Each row of a before or after table is a point. One or more steps were done to the points. Then noise was added and the rows were shuffled. The steps act on how far a point lies along the listed directions, d1 being the first. Name the steps. A step turns or swaps two directions, mirrors them in a line or flattens them onto one, adds a multiple of one to another, or multiplies one. Angles are multiples of 10 degrees, from the lower direction toward the higher: turns from -170 to 170, lines from 10 to 170 but not 90. Use the fewest steps. Two steps may share a direction if one is a turn and the other turns, adds or multiplies; they go together, in the order done. Otherwise the lowest direction goes first.
In the rows, 128 means zero.

Directions:
(1): [ 86  81 165]
(2): [168 140 188]
(3): [173  73 109]
Before:
[[142 157 177]
 [100  54 164]
 [105 115 180]
 [122 110 120]
 [120 210 189]
 [120 120 128]
 [118 106 131]
 [145  93 149]
 [166 217 202]
 [151 135 123]
 [129  77  94]]
After (11 x 3):
[[147 130 124]
 [141 110  90]
 [137 137 123]
 [ 30 160 125]
 [173 148  55]
 [  7 116 115]
 [188 115 128]
 [120 107 132]
 [ 74 128 103]
 [115 157  77]
 [146 134 115]]
Steps: turn d1 and d2 by -160 degrees

Directions:
(1): [ 53 146 126  93 124 129 184  64]
(2): [162 133  72 101 185 169 189 156]
(3): [ 98 182 129  91 116 202  75 155]
(4): [167 222 150 128 162  87 125 103]
Before:
[[128 186 174 155 111 108  52  78]
 [109 168 185 184  69  52  47 122]
 [117  97 110 139 117 148 125 139]
 [174 167 106 107 149 152 177 146]
 [103  80 140 129  92 150 112 160]
 [185 117  78 122 160 113 163 135]
 [209 156  63 144 206 128 188 165]
 [ 66 108 128  99 110 149  90 136]
 [ 75 121 129 144  92 101 120  95]
 [228 200 117 141 175  92 118 173]]
After, 10 rows:
[[ 95  62 130 131 120  88 129 118]
 [141 111 118 152 132 106 144 121]
 [146  81 149 155 114  81 145 135]
 [160 194  63 105 191 186 167 167]
 [169 172  84  99 163 138 147 130]
 [109 145 178 179  52  98   6 165]
 [ 96 140 135 150 101  89 116  97]
 [139 150  98  92 134 184 177 146]
 [103 122 158 149  81 164  25 121]
 [161 180 102  99 135 194  79 209]]
Steps: add 0.3 times d2 to d1; turn d3 and d4 by -90 degrees

Directions:
(1): [ 73 137 123 107 140 140 222 139 196 143 158 183]
(2): [100  66  36 137 156 109 118  72 107 140 186 123]
(3): [ 80 182  48  99 133 121 145 172 112 118  74  69]
(4): [138  66 131  47 126 182 117 136 136 207  92 113]
(5): [168 149 131 101 190 114 182  59  76 124  72 162]
Before (12 x 12):
[[136  72 115 103 140 123 118 103 107 160 122 114]
 [156 140 115 112 108 129  98 138  93 130  83  72]
 [149  74 146 110 122 131  81 106 119 145 150 132]
 [135 182 140 111 104 123  96 165 103 130  35  67]
 [141 128 146 113 131 137 153 114 142 141 110 131]
 [145 113 144 123 124 143 137 121 120 136 113 138]
 [149 148 132 163 126 103 136 112 104  94 121 138]
 [142 111 137 111 144 125 146  82  94 137 130 151]
 [149  79 139 139 123 119 105  94 109 126 155 135]
 [129 161 151  76 109 160 104 185 133 146  49 101]
 [120 104 111 129 118 121 131 102 141 122 147 136]
 [163 162 148 127 156 117 129  98 102 117  85 157]]
After:
[[142 111 137 110 145 125 146  80  95 137 131 152]
 [154 154 146 161 123 106 136 120 107  92 112 140]
 [140  81 128 100 137 126 119 112 109 157 115 115]
 [170 171 161 107  94 140 105 165 105 124  56  75]
 [140 120 138 114 134 135 152 108 137 141 116 130]
 [156  90 170 108 113 136  83 119 126 143 133 135]
 [154  91 157 138 116 124 109 106 114 124 142 136]
 [149 213 184 106  91 131 101 192 113 123   7  70]
 [132 174 165  75 105 163 107 194 138 144  39 101]
 [118 100 102 131 119 119 132  97 139 123 152 132]
 [145 115 146 121 124 142 137 123 121 136 111 138]
 [169 171 163 125 152 123 131 109 106 116  77 156]]
Steps: add 1 times d1 to d2

Directions:
(1): [173 188 156 192 166 129 133  95  53 135 112  91 165 178  97 110 209  79
 134 168]
(2): [ 59  99 143 129 133 125  65  77  90 143 110  75 102 100 159 135  73  49
 205 158]
(3): [118 168 137  92 186  69 185 136 164 121 129 151  98 120 130 198 111  28
  67 159]
Before, 12 rows:
[[134 104 114  86 103 134 164 174 214 124 150 213 142 121 145 144 116 199
   98  90]
 [ 76 101 138  99 119 120 119 123 135 119 136 140  89  80 142 167  72  74
  142 139]
 [143  71  99 110  70 157  95 148 141 150 140 144 112 103 151  75  88 249
  168  79]
 [133 168 142 127 151 104 148 150 135 106 124 140 115 111 142 138 154  85
  126 116]
 [146 128 149 139 143 140 144 120 139 122 122 127 135 142 109 135 159 144
   93 107]
 [130 136 158 187 130 170  77  59  59 155 113  68 158 115 127 101 149  78
  210 134]
 [142  72  88  97 112 142 131 167 174 131 141 143 135  79 122 111  85 208
  136  86]
 [122 171 147 127 156 114 152 141 116 133 136 134 143 153 124 138 155  92
  129 159]
 [147 173 125 143 153 127 157 104  93 137 143 115 133 149 118 138 164  51
  120 148]
 [100 143 138 135 126 132 112  96 120 121 130 127 142 113 135 139 134  99
  162 123]
 [134 137 148 191 125 160  69  78  55 132 116  73 161 151 109  85 169 101
  200 151]
 [157 165 120 105 135 105 172 147 166 127 159 151 100 129 120 162 114 107
   83 130]]
After:
[[124 144 139 145 124 147 118 138  97 136 135 120 160 156 123  96 162 153
  163 138]
 [156 168 136 106 165  99 203 155 188 127 140 204 148 152 125 175 158 105
   65 136]
 [105 144 158 138 150 115 126 102  88 122 123 117 113 113 125 160 126  32
  142 170]
 [100 136 133 130 118 138 106 101 125 117 134 126 141 109 139 135 128 111
  167 118]
 [ 88  68 128 133  83 180  62  91 126 150 133 103 129  65 155 105  72 147
  216  87]
 [148 165 145 156 133 129 124 141 105 110 121 122 134 124 134 106 179 116
  155 113]
 [ 82  59 116 124  70 170  51 117 134 126 133 111 126  94 146  93  79 174
  203 101]
 [142 115 145 137 132 150 138 124 142 124 125 128 132 140 112 130 152 161
  100  99]
 [189 186 132 153 134 127 155 125 113 130 148 123 134 161 102 124 169 114
  106 147]
 [122 116 106  54 140  76 170 164 199 140 145 179  67  89 157 173  56 122
   85 115]
 [147 131 111 160  99 173 108 104  77 142 143 102 150 146 123  87 162 140
  168 114]
 [146 131 105  83 182  88 184 167 181 129 136 153 118  86 113 170  93  99
   81 126]]
Steps: turn d1 and d3 by -90 degrees

Directions:
(1): [206 169 120 132 142  83 169 123 132 105 123  93 128 113 149 114 127  73
 146 128 127 184 144 145 169 133 127 200 123 131  89 153 187 132 151 126
 105  93  76 157 107 156 117 118 176 112 170 164]
(2): [ 92 119 148 136 152 110 163 116 157 156 140  93 155 162 145 165 123  80
 113  59  93 105 166  82 193 104 115 168 160 124  96 148 138 100 134 177
 156 161 174 109 193 112 138 128 124 175 124 131]
(3): [159 137 195 119 113  86 120  98  98 110 100 179 169  96 148  94 114 102
 153  90  95 114 140 156 129  60 173 141 104 129 176  99 110 101 172 118
 121 101 152 136 123 130 169 136  72 142 165  75]
(4): [103 114 154 145 132  84 144 146 132 134 143  92 133 166 249  90 135 130
  98 154 121 130 108 174 103 146 143 105 120 127 131 107 150 175 105 120
 102 126 148  75 104 116 108  84 145 204 151 109]
Before (11 x 48):
[[145 137 102 127 125 128 126 125 118 124 120 129 113 110  71 143 149 148
  145 140 146 134 122 110 128 125 132 137 128 125 121 139 119 127 131 132
  118 121 103 158  94 133 111 152 138  78 118 147]
 [166 143 123 118 104 134 126 127 110 113 120 168 131 101  77 123 107 130
  145 157 138 136 113 144  98 112 135 126 115 131 144 123 119 114 153 104
  125  95  99 179 102 154 143 130 117  87 133 119]
 [ 54  92 145 138 139 124 139 143 150 160 155  67 128 189 205 147 126 123
   75 112 140 108 131 127 140 146 126 101 137 127 114 136 150 160  90 146
  137 161 164  81 172  97 102  92 144 208  98 133]
 [159 141 127 131 138 118 155 112 139 104 124 115 143 127 114 125 124  91
  151 112 120 139 148 113 156 131 107 160 146 130 120 145 139 132 133 128
  145 123 111 148 128 153 133 126 152 123 135 158]
 [ 94  94 170 137 104 115 116 120 133 123 125 125 149 160 215  87 147 163
  103 149 112 104 101 175  80 116 155  96 119 127 163  89 118 156 115 103
  116 132 174  81  99  94 131 113  85 179 136  71]
 [ 97 125 136 146 132 112 159 131 154 145 145  65 137 169 195 137 133 116
  117 129 114 122 128 130 153 133 100 142 117 129 103 135 142 134 101 142
  132 160 171 109 149 126 105  95 159 183 139 131]
 [164 153  90 113 122 127 145 146 139 111 134 107 118 136  98 135 140 148
  125 167 153 178 130 139 130 180 101 138 114 131  97 155 154 145 124 105
  112 110  89 139  81 155 114 120 162  85 135 158]
 [110 119 102 118 147 145 146 142 159 136 143  89 115 155 130 168 123 114
  113 117 120 124 146  79 163 145 116 155 147 124 102 158 138 114 116 152
  139 143 136 136 163 121 123 116 144 146 106 158]
 [145 121 152 126 129 125 124 133 111 116 140 125 129 131 163 101 122 124
  139 152 120 138 111 167 104 122 144 122 106 138 143 116 125 149 141 124
  120 119 133 108 124 108 130 117 131 149 151 110]
 [138 134 135 131 127 139 146 126 139 125 125 121 115 124  90 154 130 124
  124 127 130 132 134 114 132 133 122 140 139 123  90 130 131 136 134 137
  131 130 112 138 133 128 135 130 137 117 106 149]
 [127 123 172 123 125  78 129 112 113 122 121 138 162 129 207  78 138 127
  123 135 118 128 107 169  94  93 154 105 107 120 162 103 136 149 137 108
  105 112 136  90 106 121 131 110  93 189 147  97]]
After:
[[190 147 108 109  78 158  89 136  84  89 109 209 106  72  56  92 113 180
  159 220 170 149  75 185  35 132 149  81  87 133 181 100 103 136 146  55
  102  66  63 198  45 166 134 132 114  43 135 112]
 [162 140 103 127 114 117 113 133 102 109 116 139 104  98  98 113 153 167
  150 177 160 149 102 149  92 135 148 117 105 128 138 124 118 153 129 107
   97 101  84 157  54 141 103 140 143  75 129 136]
 [191 154 114 124 106  86 136 161 114  86 130 108 116 134 201  65 148 169
  120 232 163 202  93 225  66 198 138 102  75 133 131 117 170 200 115  57
   60  69  73 113   8 160  99  82 175 120 173 133]
 [ 35  90 153 146 169 108 186 131 187 188 169  21 151 219 214 192 123  59
   66  35 104  96 179  73 220 127 105 163 172 120  66 168 173 127 102 200
  168 189 198  72 243  88 111  94 155 246  99 152]
 [ 85 115 133 129 171 101 190 136 186 156 155  41 146 196 192 180 117  56
   93  57  82 113 179  61 221 125 113 197 169 121  70 171 166 105 118 196
  151 165 178 104 210 105 126  97 151 216 123 155]
 [106  97 126 121 100 173  90 117 128 119 119 153 124 129 103 121 146 187
  127 158 137 107 103 139  79 128 134  93 123 131 162 107  94 133 121  99
  137 137 145 125 105 105 136 150  82 100 102  96]
 [124 120 152 114 114 119 106 112 102 119 112 169 148 109 141  90 138 154
  132 144 135 121 100 153  78  96 145  87 105 122 172 104 112 135 141 100
  115 116 123 114 106 122 136 133  79 143 121 101]
 [ 70 117 166 155 155  77 198 121 182 172 156  22 166 204 243 157 130  65
   97  69  77 106 162 103 209 111  93 180 143 126  72 149 164 122 106 187
  148 186 211  81 201 112 111  83 162 245 147 131]
 [151 123 143 120 119 143 107 137  99 106 135 143 117 116 140  96 125 148
  147 173 135 141 100 173  80 130 146 104  94 140 155 110 114 156 138 109
  115 112 117 119 106 113 131 121 127 127 143 111]
 [136 132 149 136 131 118 157 127 145 127 128 106 124 137 125 143 128 114
  117 121 119 131 133 123 137 130 127 145 138 120  87 127 141 146 130 140
  124 127 123 126 134 126 133 118 140 145 116 142]
 [136 129 160 141 144  82 171 112 145 112 134  97 163 153 185 111 124  71
  135  99  98 128 149 126 163 120 120 159 147 131 121 133 148 144 133 136
  140 130 147 114 138 141 133 105 148 179 149 137]]
Steps: turn d1 and d3 by 30 degrees; add 1.5 times d1 to d4; multiply d2 by 3
